Each point is reached from the start by the listed moves, each made 0, 1 or 2 times, or once backwards (-1), plus a little noise. Say if it took an odd or an even number of moves. Then give how often each move was made.

Moves:
(1): [ 0.03  0.12 -1.20 -0.52]
(2): [ 0.87  1.49 -0.23  0.72]
(3): [ 1.03 -0.67 -0.31 -0.06]
Start: [ 0.14 -0.44 -0.82 -2.11]
Points:
[ 4.04  1.24 -0.77 -0.23] -> odd (-1, 2, 2)
[ 2.18 -1.41 -3.68 -3.20] -> even (2, 0, 2)
[ 0.88  3.17 -0.97 -0.63] -> odd (0, 2, -1)
[ 0.18 -2.53 -2.01 -3.24] -> odd (1, -1, 1)

Moves:
(1): [-0.26  0.34 -0.47  1.87  1.08 -0.01  0.06  0.45 -1.01 -0.05  0.73 -0.50]
(2): [-0.37 -0.50 -0.07 -1.23 -0.59 -1.76  0.05  1.09  1.38 -1.13 -1.06 -0.66]
(3): [-0.93  2.60  0.38 -0.05 -0.29 -0.74  0.25 -0.49 -0.23  0.06 -0.71 -0.62]
(4): [ 0.27  0.92 -0.44 -0.37  1.28 -1.27  1.15 -0.61  0.56 -0.07 -0.88  0.93]
(5): [ 0.12 -0.89  0.17  0.01  0.82  1.59  0.54 -0.16 -1.53 -0.14 -1.14 -0.04]
(6): [-1.02  1.11  0.26  0.96 -0.39  0.33  0.83 -0.11 -1.01  0.09  1.00  0.04]
(7): [ 0.46 -1.53  1.05  2.13  1.03  2.46 -0.70 -0.06  0.61 -0.03 -0.57  1.29]
(8): [-0.16  0.08  1.76 -0.80  0.04 -0.22  0.46 -0.44  1.26 -0.56 -1.19 -0.22]
(9): [ 0.52  0.11  0.59 -0.90  0.19  0.04  0.49  0.62  1.21  0.63 -1.01  0.12]
(10): [-1.30 -0.10  1.38  0.54  1.30  0.58 -0.93  0.25 -0.93  0.91 -1.85  0.23]
(11): [-0.92  0.62  0.16  0.19  0.32  0.20  0.60 -0.26  0.06  0.06 -0.49 -0.83]
Start: [ 0.50 -0.40  1.31 -1.77 -0.18  0.79 -0.54 -1.23  0.35  0.82 -1.05  0.65]
Points:
[ 1.36 -0.93  0.42  1.92  2.66  0.09 -2.11 -1.87  1.98  0.10 -0.83  2.09] -> even (1, 0, 0, 1, -1, -1, 1, 0, -1, 0, 0)
[-3.34  3.08  4.71  9.49  3.50  7.32  0.58 -3.61 -3.95  1.05  1.26  1.49] -> odd (2, -1, 1, 0, 0, 2, 2, 1, -1, 0, 1)
[-1.10 -1.68 -1.07 -1.40 -1.86 -0.56 -3.53 -0.01 -2.49  1.94  2.71 -0.56] -> odd (0, 0, -1, -1, -1, 0, -1, -1, -1, 1, 0)
[-0.57  3.00  3.44  0.61  1.40  1.03  4.30 -1.56  1.56 -1.10 -2.97  0.85] -> odd (1, 1, 1, 1, 1, 2, 1, 1, 1, -1, 0)
